Rows are points. Each copy is the shape, with its points in the same order, stretched, turned, moved and blurred by noise. Some copies are also mirrored. Which?

Shape:
[-0.07 0.62]
[-0.69 -0.15]
[0.18 -0.81]
[-0.32 -0.41]
[0.04 -0.17]
[0.33 -0.17]
[-0.44 0.47]
[-0.01 0.06]
Copy 1:
[-0.11 0.37]
[-0.53 -0.26]
[0.13 -0.63]
[-0.23 -0.39]
[-0.01 -0.18]
[0.20 -0.13]
[-0.37 0.23]
[-0.05 -0.02]
Copy 1 is: only turned
Copy 2:
[-0.34 -0.32]
[0.36 -0.59]
[0.61 0.36]
[0.46 -0.18]
[0.15 0.03]
[0.13 0.27]
[-0.17 -0.52]
[0.05 -0.06]
Copy 2 is: only turned

Shape, 7 rows:
[0.09 0.29 0.15]
[0.30 0.49 -0.24]
[-0.01 0.26 0.28]
[-0.24 -0.31 -0.33]
[-0.45 -0.66 -0.11]
[0.41 0.13 0.12]
[-0.15 -0.31 -0.44]
Copy 1, 7 rows:
[-0.27 -0.23 -0.25]
[0.00 -0.60 0.06]
[-0.41 -0.11 -0.34]
[-0.13 0.58 0.37]
[-0.21 1.13 0.26]
[0.18 -0.32 -0.24]
[0.02 0.51 0.47]
Copy 1 is: only turned
Copy 2:
[-0.08 -0.37 0.11]
[0.30 -0.37 0.20]
[-0.19 -0.36 0.03]
[-0.05 0.42 0.14]
[-0.34 0.69 0.13]
[-0.06 -0.37 0.45]
[0.06 0.48 0.19]
Copy 2 is: mirrored

Shape, 11 rows:
[-0.16 -0.29 -0.74 0.00 -0.90 -0.16]
[0.02 -0.32 -0.12 0.07 0.01 -0.12]
[-0.05 0.37 -0.10 -0.30 -0.06 0.98]
[0.00 0.02 -0.03 0.14 -0.27 -0.22]
[0.32 -0.34 -0.13 -0.12 -0.30 -0.22]
[-0.02 -0.42 0.02 -0.17 0.19 -0.09]
[0.61 -0.30 -0.42 0.15 0.01 0.25]
[-0.26 -0.35 0.04 0.04 0.03 0.82]
[-0.11 -0.35 -0.01 0.13 0.21 -0.15]
[-0.24 0.41 0.04 -0.30 0.17 -0.25]
[0.43 0.48 0.11 -0.17 -0.10 -0.06]
Copy 1 (11 x 6):
[-0.26 0.25 0.71 -0.16 0.24 -0.86]
[-0.17 -0.32 0.03 -0.02 0.26 -0.10]
[0.20 1.26 -0.10 -0.43 -0.12 0.37]
[-0.14 -0.34 0.13 0.31 0.04 -0.11]
[-0.29 -0.20 -0.07 0.13 0.34 -0.37]
[0.04 -0.40 -0.11 -0.06 0.34 0.01]
[-0.74 0.11 -0.43 -0.38 0.19 -0.14]
[-0.08 0.50 0.21 -0.36 0.53 0.43]
[-0.10 -0.60 0.02 -0.08 0.25 0.13]
[0.45 -0.16 -0.10 0.10 -0.41 0.07]
[-0.03 0.18 -0.43 0.37 -0.28 0.07]
Copy 1 is: mirrored
Copy 2 (11 x 6):
[-0.66 -0.02 -0.38 0.47 -0.09 0.54]
[0.27 0.31 -0.25 0.24 -0.05 0.02]
[-0.03 -0.69 0.85 -0.03 0.59 0.39]
[-0.11 0.04 -0.13 0.23 -0.42 0.05]
[0.52 -0.01 -0.35 0.65 -0.21 0.09]
[0.39 0.27 -0.30 0.17 0.19 -0.17]
[0.81 0.28 0.14 0.80 0.01 0.58]
[0.01 0.04 0.57 0.16 0.69 -0.14]
[0.24 0.51 -0.20 0.07 0.01 -0.22]
[-0.10 -0.21 -0.10 -0.52 -0.16 -0.10]
[0.52 -0.55 0.14 0.25 -0.51 0.28]
Copy 2 is: only turned
Copy 3:
[-0.79 0.41 0.63 0.29 0.13 -1.07]
[0.06 0.04 -0.06 0.11 0.23 -0.22]
[-0.64 0.30 -0.03 0.53 -0.31 0.60]
[-0.02 0.22 0.30 -0.06 -0.03 -0.21]
[-0.06 0.44 -0.07 0.03 0.30 -0.38]
[0.14 0.09 -0.46 0.18 0.09 -0.28]
[-0.14 0.10 -0.08 0.23 0.79 0.12]
[0.01 0.17 -0.10 1.01 -0.02 0.20]
[0.30 -0.18 -0.18 0.14 0.07 -0.16]
[-0.12 -0.08 -0.13 -0.43 -0.66 0.10]
[-0.20 0.47 0.01 -0.43 -0.11 0.54]
Copy 3 is: only turned
